Rows are points. To make a cloud, some directions were put in groups of two or more. Within a group, all points are equally far from the middle, so they leave a hole (a ring in 2 directions, a hollow ball in 3). The other directions are filled evenly. Then the cloud was stretched, turned, moved and blurred a little. Count the holes, and give their numbers of directions, smallest first.

Cloud (19 x 3)
[[ 59 -22  49]
 [-10  -1 -56]
 [-38 -41  11]
 [ 54  16 -22]
 [-11 -41  36]
 [  1  50  10]
 [ 75 -19  31]
 [-19  23  56]
 [-50  11 -29]
 [ 10  48  34]
 [ 61  27  31]
 [ -4  -4 -56]
 [-51  26  15]
 [ 69 -32  27]
 [-27 -52  -9]
 [ 68  -8  49]
 [ 78 -23   0]
 [ 74 -33  -4]
 [-39   4  44]]
Holes: 1 (3)

Cloud (29 x 4)
[[ 42 -51 -43  50]
 [-55  30 -10 -40]
 [ -6 -73   3  26]
 [-44   1  49  25]
 [ 11  18 -71  48]
 [-38  55  33 -13]
 [  4  15   9  79]
 [ 11 -39  50  -9]
 [-58 -19 -43 -17]
 [ 38 -32  43 -12]
 [-54 -39 -41  -1]
 [-61 -35 -38  10]
 [ 45 -17 -14  77]
 [-16   1  30 -53]
 [-63  27 -40  -9]
 [-44 -35 -45 -19]
 [ 26   7 -73  45]
 [-38   9  24  62]
 [ 22 -70 -39  28]
 [ 20 -74  -1  31]
 [  3 -18  48 -34]
 [-35  13  50 -29]
 [ 15  69  18  13]
 [ 63  20   2 -19]
 [ 12 -39  49  -9]
 [-67   6 -47  26]
 [ 49  26  27  47]
 [  4  33 -69  36]
 [-45  57 -34  -7]]
Holes: 2 (2, 2)

Cloud (53 x 6)
[[-49  35 -19 -48  68  28]
 [ 44  30   1   6 -64 -13]
 [ 55  18  11 -21  -4 -66]
 [ 60   3  -7 -53  41  57]
 [-20   5  18  65  -9 -23]
 [-48 -29   8 -45 -41 -47]
 [ 38 -35  31 -35  42  60]
 [-62   9 -18 -30  71   2]
 [-49 -24  47  -2  26 -54]
 [ 14 -20  57 -75  31  43]
 [  1 -29  37 -32   3  69]
 [-23  -1  67 -72   5  16]
 [-44 -12 -33 -41   5 -80]
 [ 26 -46 -20  21  15  15]
 [ 50 -14  -5 -82 -42 -12]
 [  0  53   7 -99  14   3]
 [-23 -42   1   9  23  41]
 [ 18  17 106 -32 -17  -4]
 [-44  52  12  29  62  15]
 [ 26 -33 -56 -40  23 -13]
 [ -4  29 -15 -94  -9 -40]
 [-60 -20   2   7  10 -74]
 [ 25 -60   3  24   4 -27]
 [ 28  15 -43 -22  64 -19]
 [  9 -30 -49 -40 -19  31]
 [ 45   4   0 -88 -18 -36]
 [ 19  56 -25 -76 -21   5]
 [ -2  49  72 -70   4   1]
 [-12  27 -11 -37   5 -89]
 [ 55  33   2  -1  70  17]
 [ 51  58  60 -61   8  47]
 [-13 -22  52  46 -16 -45]
 [ 38 -13  45   3 -74 -25]
 [ 17 -71  -2  -5 -17 -42]
 [ 25 -52  13 -44 -60 -36]
 [-54  29 -22  32  36  11]
 [-31  31  -6 -26 -11 -89]
 [ 41 -57 -10   6  15 -12]
 [ 31  78 -35 -24  13  22]
 [ -2 -76 -18 -23  -8 -11]
 [-42  -8 -25  21   7 -78]
 [ 43 -25 -38 -51  -6  42]
 [ 37 -60  49   4  12 -24]
 [-14 -27   0  40  20  30]
 [ 64  62  35  11  46  26]
 [ 60  12  34  23 -59  -9]
 [ 11 -15  63  53  25  -7]
 [-35 -32  20 -49 -43   7]
 [-46 -26  50 -34 -24 -44]
 [-31  52   6 -17 -15 -78]
 [ 42 -37 -22 -79 -28  -2]
 [ 37  45 -37   5 -24  22]
 [-18 -57  55  -7 -19 -44]]
Holes: 2 (3, 3)

Cloud (84 x 8)
[[ -63  -36  -19  -25   12   45   -2   24]
 [ -33  -25   26    3   65  -61   -3  -86]
 [  -1   28  -25   38   51   25   35   39]
 [ -73  -16   67  -27   32  -80   21  -53]
 [   1   18   37  -10  -16    9   53   24]
 [  -8  -10  -21   82   13   24  -57   14]
 [  -1   27  -15  -28  -40  -20   16   50]
 [ -22  -19  -79  -23  -34   13  -29  -24]
 [ -22  -22   51   52   42  -51  -10  -61]
 [ -27  -33   11  -56   63  -63   19  -70]
 [  -4  -84  -39   79    1    9    2   66]
 [-100  -31    8  -16   64   44   13  -68]
 [-120  -16   18   27   24  -29   -4  -21]
 [  -6   15   -3  -37   31   30   40   49]
 [ -79  -36   23   47  -17   16   28   -7]
 [ -31  -78  -10   57   59    6  -28   -5]
 [ -68   14   -9   57    0    6  -58   72]
 [   0   55   48  -24  -19   13   22  -14]
 [ -25   50   17   37  -62   24  -37  -47]
 [ -63   23   33   15   12   17   -1   49]
 [  19  -17  -75  -15  -29  -75  -40  -31]
 [  27  -20  -33  -14  -33  -16  -14  -17]
 [ -45  -34  -46  -11  -43   22  -36   52]
 [  -8  -44   68    4    1  -59   -1   46]
 [ -14  -86  -42  -45   -3  -81  -16  -53]
 [   8   25  -27   46   40    7   16   65]
 [  -2   36  -61   47   -6  -30   -7   62]
 [  -7   22    4  -38  -40  -63  -43   25]
 [  31  -11    2  -36   38  -16    5   15]
 [  29   12  -34   -2   25  -11  -47    3]
 [ -35  -90  -27   24   -7   17   29  -11]
 [  19  -24   27   83  -11   -2  -11  -23]
 [ -33  -34  -30   15  -51  -15   -4   80]
 [ -48   26   12   33   16  -95   -6  -23]
 [ -72    2    1   18   -3  -66  -85  -61]
 [  22   34  -34  -48   20  -19   34  -25]
 [  -2   10  -14   97  -38    3  -83   32]
 [   7  -23   53   -8   82   -7   22  -24]
 [  14   34  -23  -55   25   -7   53  -33]
 [  -2  -16  -32  -31  -32  -95   24  -33]
 [ -17  -10  -35   28   14  -48   50   -1]
 [ -48  -77  -12  -48   18  -18  -17  -54]
 [ -59  -29  -59   59   11  -22  -42    9]
 [ -35   86  -16  -38   37   44   28    7]
 [ -50  -20  -41   63  -41  -18   -8   28]
 [  -1  -51   12    5  -34    5  -27    1]
 [ -25  -73  -57   32    1  -72  -37  -49]
 [  62   57  -13   48  -33   28   39   70]
 [  17   26  -37   27  -34  -84   -9  -25]
 [ -18  -71  -45  -16   22   12   13   81]
 [ -13  -32  -76    5   18  -47    5   60]
 [ -48  -11  -33    2  -54   34  -40   56]
 [  19   31    6   54    9  -27   43   -2]
 [  43   -9   -6   71   -5  -57  -32   16]
 [ -70  -38  -15  -25   -4   25    0   28]
 [  13   41  -33   -9   41   30   19   67]
 [  57  -14   27   71    7  -10   26   -4]
 [  -6  -65  -22   15  -25 -107   -7  -64]
 [-103  -44   46   46   14  -14   15   -1]
 [ -73  -14  -34  -36   48    1   15    8]
 [  26  -15   37  -21   41   13   -6   13]
 [ -38  -18  -18   93  -18   22  -27   15]
 [   5  -80   29   98    0  -42  -42   11]
 [  -4  -58  -56    0    7   40   13   78]
 [  12   15   25  -32   44    6    1  -13]
 [ -34  -66  -46   -8  -19  -15   16   59]
 [   5    2  -27   19   52    5   12   76]
 [   0  -15   35  -20  -18   -8   28  -62]
 [ -94   13  -34   38   29    6  -11  -49]
 [  50   47   -1  -26  -29   18    5   43]
 [ -21   33  -34  -66  -10  -62  -17   18]
 [ -12  -35   31  -22    6   15  -20  -21]
 [  13  -55   18   30  -35  -62   -6  -21]
 [ -85   -9  -83  -47  -50  -20  -14  -15]
 [ -22   15  -55   22  -62  -26  -29  -70]
 [-102   29  -27  -22   22  -10  -21   -1]
 [ -28  -80   -5   22  -40  -13  -28    0]
 [  15  -59    3    6  -22    7    0  -17]
 [ -62  -32    4   28  -50  -12  -32  -46]
 [ -18   67  -29   48  -34  -58   -2    9]
 [  -7  -59   73   35  -11  -43  -25    5]
 [ -11    8  -59   15  -46   50    7   68]
 [  16   72   27   44   30   -5   -8   -4]
 [  -8   -8    9   25   56  -63   43  -38]]
Holes: 2 (2, 3)

Cloud (95 x 9)
[[   7  -59   39   36  -25  -49  -28  -47  -23]
 [ -89  -42   33  -21   36   -8  -30   -3  -15]
 [  16  -19    1  -27   12  -17   77   19    9]
 [  60  -65    0   44  -34  -12  -49  -47   65]
 [ -74   -3    0  -61   42   21   13    2  -22]
 [ -92  -26  -36    1    9  -31  -22  -86    1]
 [ -79   -3    3   54   24   34  -29   30  -14]
 [ -35  -45   59   46   67   18    5  -18   41]
 [ -51  -56   -7   -6  -15  -48  -56  -29   -1]
 [ -45  -22  -66  -23   -4  -66  -16  -88   -9]
 [ -63  -78   57   25    0   14    1   -2   34]
 [ -51  -82    2   -5   18    9  -38  -16  -23]
 [ -23  -43   33   26   88   34  -50   -9    4]
 [ -46  -48  -19   50  -49  -17  -32  -28   75]
 [ -21  -68  -34   39  -28   13  -87  -48   37]
 [ -16   -4   14   66   59  -50  -22  -57  -29]
 [ -37  -21   22  -41   20  -12   14  -72   30]
 [  26   11  -11   38  -59   27    5  -36   60]
 [ -53    8   25   55  -29    0   18  -68    1]
 [  10  -13   25   54  -44  -22  -58  -13   55]
 [  12   -8   33  104   12   10    2  -34    9]
 [ -11    1  -70   59  -16  -53  -12  -53   49]
 [ -44    2   -2   52   12   19  -23   49  -12]
 [ -77   22  -44  -36   20  -16   12   24  -29]
 [ -19  -63  -15   -3   81  -51  -16  -33    5]
 [  51  -52  -26   -3  -60  -10  -30  -58   48]
 [ -31   -7  -40   11   47  -69    1   38    8]
 [  21  -85  -42   27    4  -32  -23   10   71]
 [-107   25   -8   25  -20  -26   58    6  -23]
 [ -50   25  -28   41   15  -22   45  -53  -42]
 [  -3  -69   -6   44   33    9  -33   -8  101]
 [ -66   48  -32   18   -8    4   -9   -1  -36]
 [  53   23  -23  -14   -9   16   42    6   27]
 [ -68  -14  -37   33  -30    7   35   20  -29]
 [ -72  -22  -60   25   16  -37  -11  -82   34]
 [  17  -31   59  -33    6  -13   37   28   46]
 [ -22  -52   13  -26   16  -22  -41   -5   83]
 [ -22   22  -37  -30  -27  -82   17    6   58]
 [ -84    3  -14   38   63  -46   17  -13  -38]
 [  68   24  -34  -25  -41  -27  -34  -58   53]
 [  10  -32   68   27   63  -41   52    7   -3]
 [   2   17  -57   44   -7  -21  -59   -8   -4]
 [   0   31  -98    1  -37  -24  -25  -40   -7]
 [  75   21    5  -13   10  -82   22   -1   -6]
 [ -59    6   17  -16  -31  -38   -4  -40  -60]
 [  28    3  -13  -26  -58  -54  -21   -3  -12]
 [ -80   26   -8  -10  -51   29    2   14   -2]
 [  53    7    2   39  -27  -67  -22  -32   59]
 [ -28   -8  -10  -42  -21  -51  -50    2   32]
 [ -25    0  -82   20   60  -26  -48  -28   23]
 [ -36  -21 -108  -21    1  -55   -9  -47   60]
 [  21   38  -46   -9   11  -28  -70  -53    2]
 [ -78  -58   60   25   58    6  -22    6    9]
 [ -56    1   -7   46  -69    4    4  -39   46]
 [ -30  -10   14  -12   13 -103    5  -23   11]
 [  22   22  -15   24  -65   26  -28  -43   49]
 [  -3  -55   12   36  -37  -40   60  -10  -12]
 [  12   -5  -15   16  -88   -2   -4  -14   67]
 [  48  -11   42   -7  -32    2   22  -13   71]
 [  18  -48  -46  -16  -60  -50  -39  -22   13]
 [  69  -20  -23  -28    5  -53   -6  -52   75]
 [ -71   21   24   57  -10  -19   -7    2   49]
 [ -91   -7  -48   36   30  -46   39  -21    3]
 [  15  -37    0    0  -39  -32   66  -16  -17]
 [  49    5   39   58   18  -33   56   24   -3]
 [ -33  -24   -5  -17  -76  -15   32  -15  -16]
 [ -44   62  -22   17   35  -20    6    7  -14]
 [ -32   19  -69   60    8  -26  -27  -14   -8]
 [ -28  -64  -31   24   38   -2   43   -5   37]
 [ -26  -40 -106  -18   20  -11  -60  -22   34]
 [  48   39   61   17    4  -35   -9   -8   13]
 [  -7   56   31  -10   40  -26  -19   -2   19]
 [  72  -48   -3   62   20  -35  -21  -54   52]
 [-108    7   44   31   21  -24   -2  -27  -25]
 [ -19  -87  -52    7    6   -3   17  -16   31]
 [   2   44  -51  -52  -33  -77   27  -15   32]
 [ -54  -23  -20   84   23  -34   -8   27  -11]
 [ -24   -8   14  -82   10    3   27  -32   23]
 [ -40   47  -52  -60  -11   -6   -9   11   57]
 [ -79  -52   69   28  -15   13    8   12  -15]
 [ -75   11  -73  -40   25   21  -27  -13  -10]
 [ -97   40  -30   10   -1   19   13   23    5]
 [ -37    3  -17   54  -20  -53   47   27  -38]
 [  37   -3  -48   58  -41  -31   33  -24   31]
 [  19  -12  -69   22   33  -31  -46  -99   18]
 [ -35  -77   -5   -1   19   11   22  -12  -30]
 [   5   12  -46  -62   11   -3   58   -8   27]
 [  20  -38    8   66  -16  -81    5   30    0]
 [ -80   -6   13   71  -23  -10   -4  -59    6]
 [ -20  -69  -12   49   22  -53   -3   39   44]
 [ -16  -23    5   33   49   20   37   53   10]
 [ -18  -42  -36   48   12   38  -81   -5    6]
 [ -68  -10  -37   10  -15  -13    4   -2   99]
 [  40   17  -35  -32  -56  -81    2  -22    8]
 [  22   20   76   -6   17  -13   40    1   38]]
Holes: 2 (3, 6)

Cloud (100 x 9)
[[ -61   77  -40  -36  -68  -46   -2  -44   37]
 [ -29  -20   -9  -52   30    7  -42   14   26]
 [  -6   39    4   25  -45  -70   19  -14  -27]
 [  47  -24   69   43  -56   -8   23   53  -64]
 [ -18  -54  -42  -10  -29  -10   47   18   35]
 [ -18   47  -38  -31   -7  -28   -4   27   16]
 [ -77   64  -43   19  -41  -26   30  -59  -35]
 [ -13   62   21   53   15  -12   -3   21   50]
 [ -28  -18  -77    4   -1   53   16    3   27]
 [ -11   42  -90   14   10  -10  -39  -39   44]
 [  -4   -5   48   44   25   -8   55   47   15]
 [ -47   86  -98    1   12    5   26  -40   22]
 [  -9  -22   34   12  -21   13   29   -8   68]
 [  23    0   19  -31  -13   44  -63   43   16]
 [ -47   37   10  -54  -22  -12   58  -43   45]
 [ -21  -28   26   33   60   11   -2    9   22]
 [  98  -28  -34  -82  -11   20   -2   22   -7]
 [  -4   71    1   10   -4  -81   20  -44   18]
 [  11   37  -18  -24  -71  -43    9  -59    0]
 [   5   31  -71  -31  -38   -6    1    9   39]
 [   4    5   40  -43  -28   36   62   14   -7]
 [   6  -37  -40  -40   22  -39   12   -5   20]
 [ -51   51   22   88  -51   -2   -4   -7   20]
 [  57  -21   -5   29    3    5  -25  -28   48]
 [  15   -1   52  -56  -34  113   -9  -24   -4]
 [  22   34   27   63  -44  -32   -1  -29   10]
 [ -56   40  -22   13  -49  -23   44  -40  -39]
 [  10  -31  -57  -31   -1  -25  -27  -38   -5]
 [  23  -68  -19   23    5  -66   40   -5   24]
 [ -18   67   -6  -79  -23  -30    4   -8   27]
 [ -61   40    7   24  -32   57   12  -45   39]
 [ -17   43   62   27  -21  -98    3  -27   -3]
 [  34  -73  -36  -43   19  -11  -27    3  -26]
 [ -17   -5  -18  -55   -7    2   18  -58  -51]
 [  29  -30   63   64  -30  -15   39   33  -59]
 [  22  -26   88   31   10   30    1   13  -67]
 [ -50    0  -32    7   44  -26   12  -15  -39]
 [  21  -23   46  -31  -31   40   54   11   13]
 [  12   13    6   66  -46   -3  -40  -19    6]
 [  35    5  -18    7   -6   28  -23  -14   87]
 [  24   13   35  -78   30   12   45  -32   -8]
 [ -47  -25   32   -9  -45  -55   42   -6   19]
 [  94  -33   -1  -30   14   62  -56   -4   14]
 [  19  -25   -4  -29  -57  -17  -12   65  -21]
 [ -14   29  -12  -15   -6    1   52   38  -10]
 [ -71   40   20   52  -30   32    1  -22   11]
 [  -9   55  100   26  -23  -48    1    4  -47]
 [ -20    4   65  -22  -15    7   48   -1   25]
 [  60   31   49  -22    3    5  -28  -32    1]
 [  43   21   18   63  -19   20   19  -16  -16]
 [ -79    3  -39   23   17  -42   11  -50  -26]
 [  27   55  -20   62    5   20    4  -25   39]
 [   6   64   43    1  -54   62  -34  -22  -28]
 [  30  -11  -21  -31  -25  -23  -37    3  -53]
 [   4   43   31   40   17  -37   43   40   16]
 [  19   18   53  -78  -26   50   31  -36   38]
 [ -69   57  -34   51  -26   -2  -20  -42  -27]
 [  28   83   71  -52  -65   42    3  -13   -6]
 [ -24   93   13   32  -28  -58   39  -55  -10]
 [-116   20  -12   27   30  -16   -3   -9   43]
 [  25  -55   99  -11  -30   31   40   60  -38]
 [ -10  -23   -6   31    7  -25   76   21   34]
 [ -18   62  -20   11   20  -54   40    5   -9]
 [  14   19   30   26   16  -59   -1  -32   48]
 [  47  -37   27  -24  -52   57  -59  -23   -8]
 [  18   -6  -29  -69   -2    9  -40   38    7]
 [ -23    4    4  -15   -7   55  -24  -34  -67]
 [  23   60  -19  -17    3   14   61  -32  -13]
 [ -48   66    1   63   51  -30  -28   12   25]
 [ -88   49  -50   57  -38  -12    0  -43  -19]
 [  -8   18   42   21   41    2   35  -34   17]
 [  56   21  -24  -31  -14   24   31   -5  -64]
 [ -22   96  -71   -4   18   15  -32  -58   10]
 [  -6   23    9  -15   24   27    8  -59   73]
 [  -5  -50    1   -7  -51   10   33   18  -66]
 [  20  -49   96   13  -36   29   27   18  -48]
 [  23  -45   20   56   10  -30   60   13  -24]
 [ -45   20  -13   38  -46  -60    3   18  -50]
 [  13  -19  -27  -24  -69  -25   25    4   51]
 [  75   19   36   -3  -51   74  -37  -17  -41]
 [  86  -25   67  -76   29   52   -7   -9    3]
 [ -13  -20  -68    7   31   31   12   11   -8]
 [  28   30   -8 -121  -48   25   -8   -8    6]
 [  -3   16   69   22  -34   62    1   29  -25]
 [ -12  -70   17    7  -52  -67   23    4  -11]
 [ -61   25   50    2  -13  -16  -24  -28   65]
 [ -26   11   23  -46  -39   39  -54  -63    4]
 [  39   38   61   14   36   24   10   19  -28]
 [  70    9   28   32  -50    3   -1  -14  -12]
 [ -14   12  -24  -81  -35    2  -25   -2   15]
 [ -25   24   35   46   49   20    3   31   10]
 [  -5  -30   24  -29   15  -68   22  -23  -23]
 [ -15    9  -43    0    2  -92    5  -33   23]
 [   1   60   -6  -10    2   84  -18    7   11]
 [ -53   16  -37  -44   26   33  -14  -36   42]
 [ -21   -7  -35   44   26  -53  -56  -14   22]
 [ -70   70  -59   -5  -62   13   42  -39    7]
 [ -18   21  -25  -99   33   55    6  -19  -18]
 [  30   20   74  -20  -35   -7   19   76  -23]
 [ -19    7   32  -95  -37  -21  -29   16  -29]]
Holes: 3 (2, 2, 2)

Cloud (93 x 9)
[[  84  -11   34  -13   51   27   41  -19   -9]
 [ -26    6   47   38   60  -49    7    7   58]
 [ -28  -14   44   40  -88   19   13   29   -1]
 [   3   -9   23    7  -56   72   32  -46   27]
 [ -34  -27   -3   20   14  -43  -68   43    0]
 [ -27   30   30   20  -28  -65   35  -11   42]
 [  31  -33  -16   71  -63   77  -52  -10  -43]
 [ -20   34   30  -22   -8   69   54  -26   43]
 [ -23  -37   24  -25   20   70  -30    4  -23]
 [  17  -37   76   24    8   -3   47  -31  -33]
 [  37  -44   35  -84   47  -18   13  -26   11]
 [  51  -20   60   34   61    3   -7  -31  -18]
 [  13   35  -31    4   -9   42   13  -13  -54]
 [  40  -24   25   64   -4    6   42   24  -47]
 [ -37   50   67   23   59  -30   15   26   14]
 [ -59    8   42    9    5   57  -18    0   10]
 [  -4   -7    1   26   21   29  -63   30    6]
 [  37  -45   58    4  -36  -58   -4   36    8]
 [ -24  -13   -5   21    3   23  -39  -31  -45]
 [ -19   -4    6    8   54   32  -26  -38  -17]
 [ -43  -35  -50  -25    7    3  -14  -10  -31]
 [  -7  -61   -6   27  -22    0  -41  -58   -6]
 [ -40   62   48   44   13   68  -21  -29    5]
 [ -23  -16   11   99   68  -13   31    9  -10]
 [  34  -55  -37   47   28   97  -47  -15   -7]
 [  21   13   26  -35  -68   10  -45    1    4]
 [  -9    2  -19   10  -48   33   38   53  -11]
 [  -8  -58   -3   13   19  -16   13  -40   -9]
 [ -28  -46   67    0   23   15  -24   29  -18]
 [  10   15  -19   -7   47   54   27   25   50]
 [ -32    1   15  -64   36   11  -10    2    4]
 [  40  -59  -18   -2  -25   25   49   21   15]
 [ -63   19   -7   73  -41    1    6   32   -3]
 [  25  -46   85   10   27  -42   61   36   -2]
 [ -72    2  -58   47   62   39   48  -13   22]
 [  45  -40  -13   23   51   59  -11    7   39]
 [   9  -47   -1   51    1    0  -33  -66   10]
 [ -73   57  -24  -42   40  -64   72   18    9]
 [  38    0   86    2   -6  -31  -38  -58   32]
 [ -15  -61   28   40   21  -13  -28   13  -12]
 [  -1  -19   -3   10   -6   72   40   86   47]
 [ -40   12   -2  -67   10   -3   24   -3   55]
 [  34  -37   11   83   48  -29   -1   28   34]
 [ -14  -20   59  -41   26  -72  -55   48  -17]
 [  -1   -2   33   49   63   24  -16  -85   -9]
 [ -22   49   27   25    2  -17   32   52   26]
 [ -10   -4  -27   76  -42   12  -21   45  -44]
 [ -25   34  -61   58   46   76   49   51  -16]
 [ -48   55   14   21  -31  -39   -6    5   21]
 [  79   -2   19    3  -29  -37  -32   11   -8]
 [ -80  -25  -39    4  -10    5  -30  -11   10]
 [  52  -24   33   29   74   32   50   19   14]
 [ -71   38  -48   71   15   64   69   -6   17]
 [  -1   15  -50   -9  -40   73 -100   -9    9]
 [   7   -4  -68   28   50  -33   66  -32  -17]
 [ -46  -13   65   18  -35   16   -8   32   70]
 [  36   10  103    0  -12   10   11   39   -2]
 [ -47   26  -14   43   45  -36  -38    5   12]
 [  14    2   18   14  -39 -101   -3   17  -28]
 [ -40   -4  -21   64  -48   59   32   41  -11]
 [  -7  -52   24   15    6   18  -14   70   47]
 [  -8   47   29   45  -20   44   28  -59  -24]
 [  16  -12   40   39  -30  -25   53   41  -32]
 [ -41   29   51   77   30   39  -45  -44  -14]
 [  43   18   24   15   34  -21   40  -11   37]
 [  62  -42   22    6   11   66  -14  -36   37]
 [  17  -40  -36   71   50  -16   44   18  -21]
 [  -3   -6   41  -12  -52    0  -28   50   31]
 [  48  -39    7   26  -13   16  -71   -4  -87]
 [  40  -25   12  110   -2   10   22   10   -9]
 [  -6   -7  -43   10   27   36  -36   50  -25]
 [ -10  -10   47   46   66   17  -14  -62    4]
 [ -26   31   37   14   58  -64   38   22   60]
 [  72   -2   72  -11   46   -5  -29   16  -13]
 [  73   11   45   45   59   16  -46   -5    7]
 [  -1   34   13  -37  -34   40    3  -10  -42]
 [ -42   35   -6   22   23  -46   -4  -14  -51]
 [ -37  -64  -13  -52    0  -57    8  -11  -52]
 [ -30   17   -6   11  -27  121    7   10  -17]
 [ -42  -41  -18  -53    3   21   23   30   78]
 [   2   25    6   78  -58   19    3   27   15]
 [  43   -7   -4   30   70  -44   11   70   28]
 [  -4  -22   -1   32   26   57  -15   25   63]
 [  -5   46   20  -20  -18  -17  -51   19   -1]
 [  -4   51   15   30   52  -40  -26   56   -6]
 [ -15  -19  -51   50  -14   56  -55   44  -24]
 [ -44   26  -22   -3   13   30   86   76  -12]
 [   5   11  -51   22  -16   39   -7   40  -58]
 [   7    6   -3   62  -34   22   -5  -46  -17]
 [ -26   41   22  -27  -22   37   37  -52   38]
 [  32  -56   44    5   26   13  -56    6  -18]
 [  14  -26   29   68   76   39   48    8   39]
 [ -19   -4   -7  -53   52  -32  -22  -43  -64]]
Holes: 1 (3)
